Each row of a before or after table is a point. One or more steps were done to the points. Then noise was added and the rows were shuffled. The steps act on columns, c1 being the first. Name the steps. A step turns or swaps two columns, mirrors them in a line or flattens them onto one, adds a multiple of one to another, or multiplies or shifts one. Angles are multiples of 10 degrees, from the lower column toward the higher: turns from -170 to 170, lines from 10 to 170 but not 90. Use the fewest steps. Two steps may share a column if one is a turn and the other turns, adds or multiplies; they go together, in the order done. Otherwise the lowest column goes first.

Before (9 x 2):
-28 25

-14 0

23 104

33 50

-21 -8

9 -13

0 40

-6 10

-39 44
After (9 x 2):
-20 -36

-1 13

22 -2

-1 -10

11 -33

-67 -79

12 -56

-55 -29

11 -10
Steps: turn c1 and c2 by 150 degrees

Before:
-27 26 0 59 -3 -56

-27 -24 9 42 39 -7

-15 2 -91 -25 41 -47

-15 20 -10 56 56 -33

20 21 -3 -51 -5 4

-35 29 11 33 57 -12

24 5 3 35 45 -5

29 2 -20 -101 10 -62
After, 8 rows:
-41 -12 -35 -18 -12 47

-8 -17 -5 -93 27 61

5 -37 -3 70 -27 47

6 -16 0 -43 21 -6

-44 -5 0 44 23 7

-58 -29 1 40 -37 10

-40 21 0 52 -27 9

-57 -23 -5 64 -15 27
Steps: turn c1 and c5 by 90 degrees; turn c2 and c6 by -170 degrees; multiply c3 by 0.4; shift c4 by 10

Before, 13 rows:
8 13 -3 -5 18 7 13 23 13 3 -1 17

7 -3 8 5 -10 25 4 -17 9 -14 -5 -5

16 7 11 -14 31 -11 6 -11 3 -20 -8 -13

10 4 -5 -23 -23 -7 18 -7 -13 11 12 14

-9 -22 -26 5 11 1 -11 -10 21 13 43 -1

3 44 -5 -26 23 24 -16 -14 4 -12 -3 -22

33 -8 3 8 14 -27 2 -13 -2 9 -23 17

-5 15 13 -7 16 -7 -8 -20 -24 15 8 0

-36 -20 -6 -7 18 1 -24 -1 10 15 -7 -19

-21 15 20 -12 -3 -34 -13 5 27 26 10 -10

2 -4 6 -15 -23 34 -24 -20 -9 -25 23 33

-4 -12 -6 5 -8 -6 -23 0 -15 -2 22 -1

-50 3 -31 1 -12 16 2 -23 -10 -8 -7 4
After, 13 rows:
1 13 -4 -1 18 -9 20 17 -9 -11 -3 -17

-9 15 20 -12 -3 29 -10 11 -33 -16 -25 20

-1 -12 -6 1 -8 5 -21 7 8 14 -62 23

19 -4 6 29 -24 -13 -29 -11 11 0 -76 -8

-1 15 12 1 16 5 -14 -16 -9 29 -23 8

5 -22 -27 -16 11 7 -13 -6 -12 -16 -121 46

13 44 -6 26 22 -11 -20 -7 -9 -8 16 18

-32 -8 4 -11 14 -18 -2 -12 0 5 59 -40

-9 5 -5 14 -23 -6 15 -12 -19 15 -38 -1

19 -20 -6 -7 19 31 -23 7 -18 -4 25 11

12 -3 8 4 -11 -15 -3 -17 10 -12 16 -1

35 3 -32 6 -10 36 -6 -22 9 6 18 -11

-15 8 12 22 31 -9 1 -13 5 -9 27 3
Steps: multiply c6 by 0.7; turn c1 and c6 by -120 degrees; turn c9 and c10 by -70 degrees; turn c4 and c9 by 140 degrees; turn c7 and c8 by -20 degrees; multiply c11 by 3; turn c11 and c12 by 160 degrees

Before, 10 rows:
5 47 17 -16 -23 3 -29 -42 38 14 -11 0 -23 -21 -13 -2 3 16 -21 -1

-39 44 -29 16 37 15 35 -1 -6 8 -5 14 3 3 26 -24 -5 8 8 8

-17 35 -14 -19 59 16 5 -8 10 17 9 15 -16 12 -3 19 9 4 -17 9

-32 31 -10 2 17 41 -2 22 14 15 13 40 7 -9 -14 17 35 -8 -5 -11

-26 25 16 9 43 13 18 28 21 8 -14 39 -6 -15 -3 16 -19 21 -27 -15

7 1 -13 -46 -16 -2 -15 4 -23 -3 -41 -5 31 -12 44 41 -53 -9 6 44

37 42 -3 -12 -13 1 16 -51 44 29 7 14 -21 -29 -51 -11 10 -27 5 15

3 55 16 -30 -24 15 16 -17 15 19 8 -19 -51 -6 -36 19 1 -6 -10 -9

-12 -25 -56 -43 9 19 -27 28 -24 -31 -44 8 31 -8 25 -6 -59 12 18 32

-17 13 -36 -1 33 -2 8 9 0 -50 -24 -11 20 -18 16 -1 4 4 28 27
After, 10 rows:
-18 46 -4 19 38 5 85 -1 -7 7 -5 11 2 6 23 -23 -5 8 22 12

-15 32 -4 4 15 32 -5 21 24 12 14 38 11 -7 -14 13 36 -9 37 -9

1 35 -40 -21 59 24 16 -11 13 15 10 17 -17 17 -3 18 5 5 6 12

6 -22 -120 -43 12 -3 -65 24 -40 -26 -45 9 29 -5 28 -8 -58 12 27 28

5 9 -39 -1 32 -20 18 12 -1 -54 -21 -9 20 -17 19 -2 1 4 14 26

25 46 -9 -14 -20 17 -75 -42 61 12 -12 1 -20 -20 -10 -6 4 17 -8 0

23 56 -26 -32 -22 17 43 -15 23 21 9 -23 -54 -4 -34 19 5 -7 -2 -9

26 -5 -86 -44 -12 -6 -36 6 -41 -2 -37 0 39 -14 42 40 -53 -8 0 45

57 42 -20 -10 -13 -4 42 -49 73 32 9 13 -20 -32 -49 -9 10 -24 7 18

-6 20 28 8 45 26 43 30 33 6 -11 39 -5 -14 -3 16 -18 21 2 -16
Steps: shift c1 by 20; add 1.5 times c4 to c3; turn c6 and c19 by 50 degrees; add 0.3 times c12 to c19; multiply c7 by 2.5; multiply c9 by 1.6

Before (11 x 64):
-17 8 -9 -15 4 21 41 -5 -39 -17 -56 -18 -14 -33 1 -67 -28 -18 -10 16 -19
 -20 6 -30 -39 -39 43 -5 51 -35 -17 11 31 29 -6 36 -37 24 15 -28 58 31
 -34 -27 14 -19 24 -47 54 22 53 4 -29 -21 42 -31 -19 19 -42 1 11 36 -15
 -56

47 -25 -74 12 -10 -31 30 10 -2 -29 24 71 -86 16 -35 33 25 58 -46 -64 9
 57 -44 30 10 -13 0 -52 -68 60 27 26 -9 0 -26 -10 30 28 -7 2 -61 -10 -17
 -14 19 2 -57 -31 23 42 3 12 24 -42 0 60 -10 -25 25 -10 -4 -38 -22 2

-32 -9 -53 -7 11 39 -3 -11 -12 -8 -50 -36 31 -36 -8 -4 -6 -8 43 41 -46
 -30 -12 -2 20 3 35 9 47 -56 37 -24 51 69 -5 -12 -25 31 -39 14 60 19 -11
 10 -24 27 15 -6 64 19 46 10 52 23 40 -47 -17 11 -13 23 -13 19 -20 -34

21 -18 -64 -11 37 -27 51 -1 44 -53 4 66 -62 17 15 35 -8 27 28 -34 18 36
 43 9 1 -29 -46 -37 -81 74 40 22 -29 -17 -12 19 -11 16 29 5 -80 -25 -58
 4 -5 16 -28 -10 61 85 -5 15 14 -26 13 69 24 -5 6 -3 -48 -35 -80 -15

55 -35 -38 16 12 12 40 9 19 -46 29 66 -74 35 -19 4 -5 45 12 -34 0 13 9
 -24 3 -10 -43 -83 -16 45 57 38 -21 -52 30 -8 65 7 20 13 -73 -13 -12 -32
 -4 -3 -50 -14 69 21 -38 11 37 -22 -15 55 -14 -14 36 -72 31 -39 -77 2

47 23 -30 34 -30 -43 63 9 29 -38 33 49 -53 -18 -24 28 30 0 14 0 -6 43 26
 18 28 -15 -3 -47 -43 52 47 73 -60 -21 -5 -29 0 19 2 -20 -44 -12 -24 -26
 3 56 -27 8 20 40 -34 -13 8 -57 -13 56 5 12 31 -34 2 -49 -82 -5

28 -18 -18 62 42 -16 33 4 -37 7 48 -4 33 -3 5 89 15 63 -25 -88 -55 62 93
 62 20 38 -63 -34 -61 32 -30 -52 49 -21 -15 -43 51 -16 29 -31 11 -40 30
 16 37 -16 -45 33 79 84 19 -3 -54 10 83 -37 52 -2 -28 26 38 -69 15 6

10 6 21 -28 -16 55 -26 -46 -17 17 -80 -14 17 -40 -20 -47 1 -9 26 27 -44
 -71 6 -23 19 -73 39 14 5 -48 37 -55 65 56 -9 28 0 40 -18 -20 45 38 -9
 -20 29 15 11 -1 55 5 79 1 -43 1 10 -9 15 12 -10 32 22 54 -32 -19

13 -16 16 -33 9 23 3 21 1 30 -27 -45 54 -57 1 -7 -13 -23 4 -3 -44 -34
 -18 8 -64 -8 14 -18 43 -23 17 -35 76 46 -18 33 7 13 7 8 65 10 -25 11 -8
 51 2 -12 32 -6 76 13 -1 -16 32 -15 48 50 -21 13 -4 57 -20 -37

34 -36 2 -4 32 53 29 -28 -2 9 -35 -31 25 -16 -9 10 -2 -1 18 33 -35 -51
 -9 12 -9 -29 40 1 12 -58 49 -23 25 -11 -39 -12 -6 14 -20 -25 102 -14 32
 12 -24 3 25 -60 48 46 71 -27 13 -22 65 -19 17 5 10 30 4 85 -20 -13

-26 -33 -44 22 8 -53 34 7 41 -39 52 61 -34 16 16 17 -21 54 3 -7 -22 70 1
 2 -7 -19 -27 -37 -85 66 47 30 -52 -1 23 11 44 26 27 -68 -48 -4 3 -36
 -30 36 -22 4 50 45 -21 27 9 -40 -16 29 -13 -2 19 -21 -38 -5 -35 39
After:
-18 5 -12 -14 3 -22 34 3 -40 -19 -53 -16 -10 -37 0 -65 -29 -18 -9 19 -20
 -23 -16 -39 -37 -43 50 -7 43 -32 -13 9 38 28 -3 39 -33 23 15 -25 56 5
 -63 -23 20 -23 22 -45 50 24 58 6 -4 -24 39 -27 -19 35 -43 6 8 23 -12
 -54

46 23 -32 38 -25 53 62 -24 32 -36 33 50 -51 -18 8 33 28 -3 20 -5 -7 46
 -9 18 25 -11 -5 -46 -40 50 49 72 -62 -23 -3 -32 -6 22 0 -17 -43 -2 54
 -29 -1 57 -29 11 14 44 -32 -15 -1 -58 -18 60 6 -46 30 -30 5 11 -84 -1

25 -18 -20 64 40 48 36 3 -36 8 53 -9 29 -1 2 89 15 59 -27 -88 -56 67 -84
 71 22 40 -63 -31 -64 34 -26 -52 44 -27 -17 -42 50 -13 35 -33 10 7 102
 15 45 -15 -47 34 79 85 16 -2 -10 9 87 -40 52 -64 -30 24 37 -2 15 8

-27 -8 -56 -6 9 -44 -1 -6 -13 -6 -53 -34 25 -36 -14 -2 -10 -6 38 40 -41
 -36 -3 -12 26 1 41 6 48 -55 35 -20 49 69 -5 -10 -18 33 -40 14 58 16 -68
 11 -33 25 18 -2 68 22 48 12 6 26 37 -45 -20 24 -10 17 -14 13 -21 -31

9 9 20 -33 -14 -52 -30 -14 -17 15 -72 -15 15 -40 -39 -41 4 -5 24 35 -45
 -71 -32 -42 21 -71 38 14 4 -50 37 -57 68 56 -7 27 -3 45 -12 -19 48 18
 -84 -16 39 11 8 -4 52 2 83 1 1 1 21 -11 16 46 -3 34 22 12 -34 -17

55 -35 -39 24 14 -6 40 -18 20 -54 31 61 -73 39 16 1 -5 42 14 -34 2 14
 -11 -15 6 -12 -42 -82 -12 41 59 38 -22 -50 31 -7 67 8 29 10 -72 -21 -28
 -37 -7 -6 -51 -11 72 24 -40 10 -4 -20 -16 50 -11 -39 33 -71 29 -9 -73 8

35 -35 2 -1 34 -53 31 -9 -1 9 -32 -33 26 -17 -27 8 -3 5 25 31 -34 -52 -9
 18 -7 -28 37 1 16 -58 56 -26 22 -11 -42 -6 -3 15 -14 -23 103 -5 -48 11
 -27 4 25 -65 47 47 79 -30 3 -23 65 -18 15 90 8 27 6 3 -16 -15

47 -24 -74 11 -10 15 32 -30 -9 -34 29 65 -85 15 8 31 26 58 -49 -66 10 56
 58 25 13 -15 -1 -48 -62 61 31 24 -8 -3 -23 -8 37 28 -10 -2 -60 14 4 -15
 15 4 -63 -33 26 45 9 12 -1 -50 -2 64 -13 -38 27 -8 -3 -25 -20 4

19 -21 -59 -12 43 39 52 12 47 -53 7 67 -64 16 2 38 -9 25 36 -36 16 33
 -35 20 -2 -29 -48 -38 -77 74 39 23 -28 -13 -8 22 -12 17 27 1 -85 -19 2
 -1 -4 17 -33 -5 65 88 -3 14 -4 -26 15 69 17 -37 3 -2 -51 -3 -83 -7

-21 -34 -42 25 4 50 37 24 35 -46 51 63 -36 16 3 17 -23 56 10 -8 -18 73
 20 6 -7 -21 -31 -35 -79 61 52 27 -51 -3 24 11 43 24 28 -70 -48 -1 83
 -36 -36 34 -21 4 48 44 -20 27 8 -40 -20 30 -11 -4 20 -24 -37 -4 -33 41

14 -15 15 -34 11 -29 3 0 1 29 -26 -42 51 -58 22 -4 -13 -19 1 -6 -39 -33
 6 -1 -62 -13 11 -13 42 -24 11 -38 83 45 -22 35 7 16 7 6 64 10 -65 17 -4
 55 0 -15 37 -5 81 10 -2 -12 35 -11 47 52 -21 14 -7 53 -25 -39
Steps: turn c6 and c23 by -160 degrees; add 1.5 times c6 to c43; swap c8 and c15; turn c24 and c42 by 40 degrees; flatten c45 and c53 onto the line at 170 degrees; swap c58 and c62

Before (9 x 64):
42 14 28 61 33 26 -48 42 -27 -27 11 34 8 -21 -6 12 1 16 42 -36 -8 -8 -62
 -3 -14 17 17 14 31 14 15 -54 1 -22 2 -28 28 10 67 5 -3 -34 -12 9 35 2
 -11 -24 27 63 61 18 -20 -9 36 -48 -11 37 -9 3 23 -24 1 16

-4 19 -59 -25 -50 -4 -20 -6 1 -46 40 13 0 -5 -15 24 -12 5 -34 41 -12 64
 13 -5 39 2 -6 27 30 4 -14 8 -85 -12 21 -17 -121 -24 9 -9 -35 20 -12 -17
 12 -10 4 -43 -30 -8 5 -77 29 -14 -29 -37 10 32 -1 -15 16 -16 -10 -12

12 -7 -30 38 25 24 -46 12 -24 38 29 42 -58 29 39 26 75 24 -19 44 4 3 3
 -4 28 -10 19 25 0 12 4 8 -7 30 -95 20 33 -25 -16 12 -19 14 -4 20 20 10
 7 -26 15 5 20 -18 -18 26 9 -8 8 34 7 4 0 -9 -60 24

-6 -19 16 -15 17 -16 -22 -9 -13 32 1 16 13 35 12 70 -24 2 -21 -24 27 30
 -66 26 -6 14 -8 -8 22 -39 -16 -8 3 7 23 11 -42 -22 -10 5 -10 13 7 -1 48
 20 -24 19 8 -2 11 25 -1 12 -11 -46 -24 -45 12 -6 8 -25 -23 -16

-3 4 7 -10 -45 -22 -6 50 -17 28 41 31 -6 -43 -8 9 -14 -31 -18 -4 -12 -11
 34 15 17 -22 -10 -4 30 16 43 -52 15 -6 20 -30 22 -23 -12 17 -16 -40 98
 26 9 25 7 -23 -14 16 5 -27 8 14 -30 -26 -46 28 8 17 -14 -19 7 -10

-4 10 -6 -17 -11 9 -5 9 -17 16 -22 41 -23 -41 -8 -2 4 23 8 -18 18 30 -33
 14 4 17 18 19 11 26 20 10 20 10 7 45 -9 25 -11 17 0 -7 -9 16 7 27 6 -24
 11 -8 -6 3 -19 19 -25 53 23 33 16 -11 17 7 7 15

34 16 10 -20 17 9 42 -12 10 -15 45 4 1 34 -15 -2 -6 -26 -21 33 36 -13 9
 14 21 15 -6 19 22 4 -21 12 -33 -7 25 12 -22 -25 5 -50 1 12 21 2 -9 -9 3
 1 -35 16 -4 12 -18 -5 -15 -29 -1 35 0 -8 25 42 -54 -14

41 21 11 -19 11 18 -50 -13 -5 -2 18 42 0 8 11 -8 63 12 -32 -21 -14 -2 11
 34 -21 9 11 27 -21 5 26 -20 -14 -26 4 1 9 -10 19 15 -26 -9 38 -3 -8 8
 -19 -28 -26 -6 12 18 -12 20 19 -20 -38 -45 -6 44 17 -5 0 43

29 17 5 -22 22 1 81 -10 93 -49 20 -35 -5 22 70 3 -14 -10 -23 33 1 -13 42
 36 -12 -1 14 8 -47 -13 -28 -6 2 -33 5 -7 28 23 -18 22 102 -8 -14 1 -6
 -6 1 -39 7 -4 -2 10 -12 6 -29 -3 32 40 7 -20 21 -20 6 -12
After, 9 rows:
-5 12 -6 -20 -10 9 -5 9 -17 17 -22 42 -23 -41 -9 -2 4 -20 7 -20 17 29
 -33 15 -4 18 18 18 12 26 26 10 19 8 6 46 -9 24 -12 16 0 -14 -9 39 8 27
 6 -25 11 -8 -7 3 -19 20 -25 54 23 32 16 -1 17 6 7 15

-3 4 8 32 -45 -22 -8 49 -18 27 41 29 -6 -44 -8 8 -15 -4 -18 -4 -11 -4 34
 14 2 -22 -10 -5 30 16 56 -52 14 -6 20 -29 22 -23 -13 18 -16 12 98 78 10
 24 7 -24 -14 17 5 -27 8 13 -29 -26 -46 28 10 -43 -14 -19 7 -11

13 -8 -30 -31 24 24 -46 12 -25 38 28 42 -58 29 37 26 75 34 -19 44 4 -6 5
 -4 14 -10 19 25 -1 12 5 8 -6 30 -95 20 34 -23 -16 11 -19 -8 -4 79 20 10
 8 -24 14 5 21 -16 -19 26 10 -8 8 35 6 9 1 -8 -59 26

42 23 10 -9 10 18 -50 -13 -6 -1 19 42 0 8 11 -8 63 -20 -33 -22 -14 -27
 10 32 -17 7 12 27 -21 6 34 -22 -14 -26 5 2 10 -8 20 14 -26 -20 37 -32
 -9 7 -19 -27 -25 -6 12 18 -11 20 18 -21 -36 -44 -6 -30 17 -5 0 43

34 16 11 28 19 9 43 -12 10 -14 45 5 1 33 -15 -2 -6 -14 -20 32 37 -8 9 15
 18 15 -7 18 22 3 -27 13 -34 -7 25 11 -24 -25 5 -52 0 11 21 32 -9 -9 3 1
 -35 15 -4 11 -17 -4 -14 -29 -2 35 -1 14 25 41 -54 -14

43 14 27 -26 32 25 -49 43 -26 -27 11 33 8 -20 -4 12 0 57 43 -35 -9 8 -61
 -3 -16 17 17 12 30 13 20 -54 0 -21 1 -27 26 10 66 5 -3 16 -12 2 35 4
 -11 -25 27 62 62 18 -19 -10 35 -48 -11 36 -8 -32 22 -24 0 15

-6 -19 16 2 19 -17 -22 -8 -12 31 1 16 13 34 11 70 -23 -15 -21 -24 27 18
 -65 26 -5 14 -9 -9 22 -41 -21 -8 3 8 24 10 -43 -23 -10 5 -10 -26 7 -10
 48 20 -24 18 9 -3 11 25 -2 12 -12 -46 -24 -45 12 16 8 -26 -25 -16

29 18 6 14 22 1 82 -9 93 -49 21 -35 -4 22 69 4 -14 -21 -22 33 1 8 42 36
 -11 -1 14 9 -47 -12 -37 -7 2 -34 4 -7 29 23 -17 21 103 24 -14 -14 -6 -6
 2 -39 9 -3 -2 11 -11 6 -29 -3 32 39 8 3 22 -19 5 -13

-3 19 -61 0 -50 -4 -20 -6 0 -46 40 13 -1 -5 -15 24 -12 -25 -34 40 -14 44
 12 -5 42 2 -6 27 31 4 -18 7 -86 -11 21 -17 -121 -24 10 -10 -34 -47 -11
 12 13 -10 4 -42 -29 -8 6 -76 30 -14 -29 -37 11 33 0 26 16 -16 -11 -12
Steps: turn c4 and c18 by 100 degrees; turn c42 and c60 by 120 degrees; turn c22 and c42 by -50 degrees; turn c25 and c44 by 30 degrees; multiply c44 by 2.5; multiply c31 by 1.3
